Every row gives one point. A path goes straight from each point to the next, and from the last back to the first. The post is the endless flat space through its rows: a point in 2 columns, a line in 3, a plane in 4, and so on, so that a path can go around it. Count how often the path circles the post. Going back the other way cancels.
(in the rows, 128 means zero)

Post (2 x 3):
[[150 106 107]
 [138 116 182]]
Path, 14 rows:
[[121  63 152]
 [112 115 165]
 [122 145 164]
 [125 161 151]
 [112 109 159]
 [138  91 139]
 [168  80 165]
 [150  87 109]
 [128  73 184]
 [182  61 138]
 [176 132 217]
 [152 138 170]
 [180 102 133]
 [164  75 218]]
Times around: 0

Post (8 x 9):
[[129 133 162 129 143 115  94 122 121]
 [122 124 148  97 155 123 152 114 118]
 [127 134   7 112 102  75 124 123 123]
 [121 129 147 150 158  91 154 112 106]
 [131 120 135 124 191 169 133 184  99]
 [128 118 131 118 112 164 150 159 119]
 [144 114 114 120 140 227 145 142 123]
 [129 126 112 126 144 130 127 145 162]]
Path (6 x 9):
[[147 122 119 130 148 111 132 161 123]
 [158 113 111 112 177 116 145 152 127]
 [155 147 147  93 130 117 161 147 102]
 [111 170 117 138 149 133 123 118 141]
 [104 143 130 127 138 180 139 154 129]
 [132 159 126  82 135 159 168 152 122]]
Times around: 0

Post (13 x 14):
[[112  97 118 171 116 161 149 148 118 140  94 140 209  55]
 [131  96 164 190 127  98 102 108 116 132 143 126 105 139]
 [118 118 176 137 114 118 134 120  97 150 139 121 142 150]
 [113 125 130 173 107 150  85 117 159 155 116 125 115 126]
 [140 114 116 159 128 114 133 175 169 164 160 129  75  72]
 [129 105 135 143 160 113 111 108 129 112 156 164 142 104]
 [104 108  72 129 192 194 150 109 160 119 117  90 129 110]
 [ 71 144 136 136 140 182  99 122   7 120  95 132 113  91]
 [131 118  95 194 143 167 128 112 167 115  84 180 143 164]
 [ 99 125 191 162 146 120 145 143 144 168  35 147 111 127]
 [131 115 169 148 162 154 117 119 143  94 146 138  82 136]
 [120 125 131 138 145 138 105 209  93 104 104 130 146 136]
 [122 109 180 142 239 152 145 178 108 175 122 161 130  64]]
Path, 10 rows:
[[102 117 119 172 138 164 108 141 157 147 124 104 125  85]
 [109 154 165 170 143 137 101  95 104 135 109 126 133 126]
 [142 119  95 163 175 144 141 129 136 117  84 117 149  95]
 [175  90 110 160 119 134 141 150  81 133 127 123 106 131]
 [110  99 156 172 179 164  98 136 113 144 111 138 103 119]
 [ 93 104 151 115 110 150 165 152 156 149 136  95 127  85]
 [ 96 139 193 168 143 151 168 141  60 155 105 142 115 148]
 [107 148 126 152 142 103  98 121 144 131 134 120 150 104]
 [109 161 150 129 122 174 112 118  92 133 127 135 126 139]
 [ 87 141 145 166 154 152 149 125 115  92 113 134 139 103]]
Times around: 1

Post, 17 rows:
[[ 29 159 160 101 179 170  90  96 181 178 155 211 117 130 108 102 142 122]
 [162 152 132 134  92  80 128 185 140 144 155  88 161 176 112 137 122 134]
 [ 84 128 109 183 192 116 105  92 137 137 110  63 107  64 166 114  92 141]
 [128 142  90  91 102  96  71  71 227  37 104 201 153 107  80 129 128 153]
 [133 145 188 114 114 163 176  85 169 110 180 103 137  65  61  84 190 141]
 [ 99  79 119 129  82 117  70  94  40 176 193  80 121  92 119 150 134 162]
 [ 97 157  97 144  67 138 109  84 147 130 175 170 110 198 104 111 194  91]
 [143 126 112 184 104 146 118 202 102 121 131 227 116  91 127 102 148 182]
 [109  93 111  49 120 123 140 215 129 167  87 154 124 114 161 159  63  72]
 [ 95 103 118  45 145 146 118 152 136  58 134 129 144 123 163 180 150  93]
 [130  94 122 123 157  59  94  99 108 173  47  66 202 108 140  98 162  85]
 [ 59 158  42 125 146 166 135 100  89 206 151  69  82 158 106 113 118 132]
 [128 109 112  98 136  71 212  39 174  59  60 136 109 107 127 141 123 179]
 [139  78 161  64 102 154 144 111 183  61 109 102 177  99 131 109  93 189]
 [106 117 137 137 142 176 125 200 135 149  68 174  52 137  93 173  67 138]
 [ 85 157 153 179 148 194 116 144 189 139 131 122 187  41 122 146 113 187]
 [ 67  89 106 166 179 128 111 126 186 143 142 105 104  79 175 133 183 186]]
Path (24 x 18):
[[ 91 115 140 213 158 149  51 140 169 103 137  93 101  76 100 157 146 103]
 [149  92 151 137 143  92 116 133 141 126 137 132 202  52  67 181 145 193]
 [ 76  94  32 143 129 201 137 126 151 161  74 140 150  89 159 147 118 195]
 [ 98 104 140 101 159 144 149 148 156 185  94 164 154 150 119 101  74 140]
 [142  63 135 106 132 217 116 180  99 151 125 130  78 124 106 124 144 169]
 [108 136 100 190 160 134  96  48  98 118 131  77  97  96 153 148 246 173]
 [126 160 128  50 166  84 118 104  91 216 191  74 135 143 156 111 114 127]
 [117 146 205  38 113  72 172  19 144 140 187 166 113 125 143  55 138  71]
 [120 187 118 158 131 156 161 146 142 112  64  36 101  96 105 122 150  96]
 [ 61 133 104  63 145  71 146  71 129 130  95 169 144  86  44 142 145 162]
 [111  83 152 168 107 169 129 169 182  91  78 140 120 137 134 134 147 166]
 [ 97 108 151 166  91 113 138 120 228 133  81  97 132  76 169 131 103 126]
 [122 160 143 150  93  97  85 122 137 118 142 182 181 193 185 192 156 185]
 [114 155 125 135 142 143  98 111 202 119 157 146 138  99 107 116 187 100]
 [130  91 147 117 174 125 105 118 128 124 154  80 133 123 139  73 115 136]
 [141  60 164  52 124 118 136 119 130 167  65 157  93  92 117 123 112  69]
 [ 93 129 115  49 169  61  75 120 122 165 132 149 154 124 141 112 168 139]
 [115 138 157  85 159 129 124 201 128 157 148 125 137 170 150  87 171 111]
 [ 82 108  91  45 109 142 157 220 157 105 130 126 132 125 160 103 106 161]
 [102  95 156 127 143 112  86 121 115  84 118 150 180  60 140 134  83 107]
 [135 111  77 113 151 116 144 172 141 168 139 144 169 135 179 140 113 119]
 [174 143 140 167  94 136 125  60 105  83 104 119 144 180 158 139 123 124]
 [ 97 125 145 121 113 122  70 136  99 156 169 144  83 102 103 147 174 177]
 [ 98 114 151 138  72  98  91 192 122 148 118 135  93 193 111 171 129 114]]
Times around: 2

Post:
[[110 166 127 153  73  97 152 110 141 117  68 139  82 128  76 124 138 107]
 [112 171 109 120 160 122 185  89 109 110 135 139  84  74 115  95 120 114]
 [123 123 213 100 142 102 113 122 131 159 146 124  61 116 164 124 105 147]
 [118 120 125 143 111 129 116 121 140 123  99 106 106  47 147  77 132 120]
 [140 143 111 133 132 126  97 121 109 150 114 150 107 156 169 128  97 126]
 [124 127  58 150 123 155 137 144 127 185 155 126  89 122 162  92 135 147]
 [ 87 105  92 153  79 171 138 158  86 131 137 149 157 132 127 141 140 152]
 [102 124 128 143  97 166 109 137 135 152 133 104 161 108 104 152 141 105]
 [113  84 107 128 117 148 130 129 147 133 154 180 221 115 157 127 114 115]
 [138 139 120 111 112 174 118 119 128 193 121 141  89 152 153  86 126 131]
 [136  97 121 143 125 185 137 199 107 118 110 125 113 172 145 106 129 126]
 [146 103 122 123 135 177 113  91 139 138 126 152 114 139 103 159  92 122]
 [117 133 140  78 168 169 136 185 128  88 152 152 102 104 142 132  78 147]
 [130 148 115 132 101 130 103 134 131 105 151  99 148 132  81 109 136 140]
 [ 69 136 114  65 207  87 131 140 140  93 152 139 204  96 133 101  96 170]
 [155 116  91  94 160 165  94 140 117 154 140 204 119 171 127 160 156 128]
 [142 100 126  88 103 146 132 160 105 144 152  92  94 108 130 151 120 131]]
Path (25 x 18):
[[109 123  74 146 106 177 163 131  59  97 175 174 116  62 134 163 114 116]
 [109  79 131 155 146 117  88 121 159 166 130 157 186  82 117 121 143 100]
 [126  93 124 144 145 124 184 137 120 141 133 182 139 131 145 111 121 180]
 [104 164 105 137  96 125  67 168 147 148  92  93 141 117 113 134 166 131]
 [124 180 121  94 124 146  89 130 148  94 108 165 101 130 115 127 137 145]
 [120  91  89 140 130 127 104  92 147 135 156 145 132 119 120 154 145 109]
 [ 94 108 108 196  79 146 147 133 138 148 142 102 116  98 114  99 109  89]
 [139 126 134 150  89 118  53 125 174 180 102 124 100 154 105 129  90 161]
 [166 151 165 149 149 148 120 116 112 180 128  97  69 102 150  93 126 135]
 [151 131 103 120 162 119 158  95 121 179 136  94  93 100 148 113 155  96]
 [121  85 110  92 161 157 123 195 148 102 147 107 186 134 183  77 119 136]
 [151 117  73 152 174 144 146 118 149  70 180 178  99  75 154 143  69  87]
 [ 97 129 126  86 118 207 154 165 125 136 135 137 113  49 129 117 125  92]
 [127 133 104 106 151 115 127 176  95 155 106 195 151 106 197 135 152  72]
 [132 180 126 124 120 149 111 156 134 122  81  91 118  82  89 159 129 116]
 [106 166 113 120 152 172 184 146  99 143 137 132  84 125 157 110 136 132]
 [120 138 114  98  92 172 138 115 128 122  78 133 101  60 160  84 121 111]
 [ 94 123 135  43 104  94 109 181 154 108 160 122 122 125 137 133 141 148]
 [ 99  93 104 132 110 204 105 144 124 134 129 179 136 142 118 130  85 141]
 [119 136 111 162 120 165 110 168  99 152 140 122  96  88 111 117 119 138]
 [145 105 136 168 114 249 129 165 152 203 156 141 114 116 117 147 113 144]
 [133 152 110 100 106 118  79 142 119 211 111 139 108 171 136 160 144 164]
 [ 96 136 140 107 106 123 170 148  90 118  95 176  67 155 125 147 157 164]
 [134  60 151 123  80 161  64 121 135  91 162 177 144  90 143 148 167 135]
 [121 105 133 155  54 166 101 124  91 135 185 178  91 153 109 162 150 155]]
Times around: 4
